Every row gives one point. The window is the flat piece filled in between its corners: a triangle in 3 columns, a solid with four corners in 4, and so on. A path goes straight from each point to the next, and from the last back to the first. After which points does the path pass through the window?

Window, 4 rows:
[[ 0.39 -0.07  0.45  0.06]
 [-0.22 -0.07 -0.05 -0.02]
 [ 0.60  0.03 -0.94  0.05]
 [ 0.12  0.26  0.28  0.11]]
Path:
(1): [ 0.57  0.03 -0.55  0.39]
(2): [-0.12 -0.08  0.02  0.18]
(3): [-0.03  0.05 -0.04 -0.43]
(4): [ 0.35  0.17 -0.66 -0.12]
(5): [ 0.31  0.06 -0.73  0.38]
(6): [ 0.02 -0.07 -0.09  0.39]
(7): [ 0.17  0.20 -0.01 -0.44]
(8): [ 0.62  0.16 -0.48 -0.30]
Through the window after points: 2, 6

Window (4 x 4):
[[-0.30 -0.55  0.16  0.04]
 [-0.42  0.17  0.58 -0.05]
 [ 0.51 -0.36 -0.25 -0.11]
 [-0.25  0.56  0.03 -0.30]]
Path:
(1): [-0.19 -0.20  0.11  0.34]
(2): [-0.28 -0.06  0.11  0.53]
(3): [-0.22 -0.20  0.54 -0.18]
(4): [-0.02  0.22  0.16 -0.63]
(5): [-0.12  0.37  0.06 -0.02]
(6): [-0.59 -0.01  0.36  0.29]
(7): [-0.59 -0.23  0.57 -0.37]
(8): [-0.43 -0.24  0.38 -0.55]
(9): [-0.38 -0.02  0.23  0.10]
(10): [-0.29  0.27  0.10  0.08]
(11): [-0.23  0.06  0.14 -0.38]
(12): [ 0.22 -0.40  0.19 -0.62]
(13): [ 0.19 -0.01 -0.16  0.30]
(14): [ 0.19  0.86 -0.12  0.10]
(15): [-0.08  0.57  0.09 -0.66]
(16): [-0.24 -0.40  0.30 -0.36]
Through the window after points: 10, 12, 16

Window (4 x 4):
[[ 0.07  0.35  0.19  0.01]
 [ 0.11  0.04 -0.28  0.08]
 [ 0.81  0.38  0.56  0.03]
 [-0.05  0.59 -0.21  0.17]]
Path:
(1): [-0.02  0.42 -0.43 -0.16]
(2): [-0.11  0.35 -0.21  0.30]
(3): [0.06 0.43 0.12 0.51]
(4): [ 0.12  0.64 -0.30 -0.27]
(5): [ 0.66  0.21  0.20 -0.26]
(6): [0.59 0.07 0.42 0.26]
(7): [0.20 0.25 0.07 0.32]
(8): [ 0.30  0.39 -0.10 -0.27]
(9): [ 0.46  0.40  0.30 -0.08]
(10): [0.30 0.26 0.43 0.35]
(11): [0.27 0.29 0.02 0.29]
(12): [ 0.51  0.38 -0.06 -0.34]
(13): [ 0.64  0.38  0.35 -0.28]
(14): [0.61 0.20 0.52 0.26]
(15): [0.32 0.28 0.04 0.33]
(16): [ 0.40  0.35 -0.04 -0.05]
Through the window after points: 3, 7, 9

Window:
[[ 0.28 -1.00 -0.85  0.52 -0.57  0.16]
 [ 0.05 -0.22 -0.47 -0.35 -0.09 -0.24]
 [ 0.10  0.19 -0.14 -0.11 -0.36 -0.21]
 [ 0.52 -0.41  0.43  0.86  0.38  0.32]
 [-0.26  0.10  0.42  0.16  0.00  0.14]
 [-0.14  0.09 -0.45  0.46 -0.11  0.61]]
Path:
(1): [-0.08  0.15  0.03  0.24  0.19 -0.11]
(2): [-0.16  0.13  0.05  0.26  0.16  0.01]
(3): [ 0.17  0.08  0.30 -0.20 -0.05  0.44]
(4): [ 0.28 -0.70 -0.56  0.24 -0.43  0.44]
(5): [ 0.05 -0.54 -0.65  0.75 -0.30 -0.04]
(6): [-0.26 -0.13 -0.12  0.46  0.09 -0.34]
(7): [ 0.39 -0.41  0.15 -0.11 -0.26  0.42]
(8): [ 0.31 -0.26  0.24  0.18 -0.10  0.55]
(9): [ 0.02 -0.24 -0.01  0.72  0.03  0.07]
(10): [-0.26 -0.10 -0.43  0.71  0.16  0.07]
(11): [ 0.18 -0.39 -0.26  0.00 -0.27  0.88]
(12): [ 0.07 -0.06 -0.03 -0.24 -0.15  0.15]
(13): [-0.18 -0.14 -0.29  0.26  0.01 -0.17]
(14): [ 0.07 -0.17 -0.13  0.66 -0.02 -0.22]
(15): [ 0.24 -0.27 -0.01  0.19 -0.16  0.25]
(16): [ 0.29  0.02  0.29 -0.22  0.02  0.48]
Through the window after points: 4, 12, 14

Window (6 x 6):
[[ 0.39 -0.36 -0.36  0.33 -0.27 -0.02]
 [-0.74  0.15 -0.45 -0.59  0.38  0.40]
 [ 0.01 -0.38  0.25 -0.20  0.21  0.32]
 [-0.26  0.51  0.21  0.37 -0.41  0.33]
 [ 0.35 -0.09  0.08  0.20  0.33 -0.47]
 [-0.22 -0.33  0.47  0.38 -0.24  0.05]]
Path:
(1): [-0.16  0.10  0.11 -0.23 -0.32 -0.39]
(2): [ 0.37  0.12 -0.19  0.16 -0.39 -0.30]
(3): [ 0.01 -1.00 -0.17  0.29  0.32  0.60]
(4): [-0.45 -0.40 -0.39  0.52  0.13  0.28]
(5): [ 0.33  0.00  0.46  0.01 -0.42 -0.05]
(6): [ 0.15 -0.19  0.26  0.05 -0.33 -0.32]
(7): [ 0.51 -0.23  0.03  0.53  0.48 -0.17]
(8): [-0.09  0.00 -0.21  0.28  0.18  0.21]
Through the window after points: 2, 4
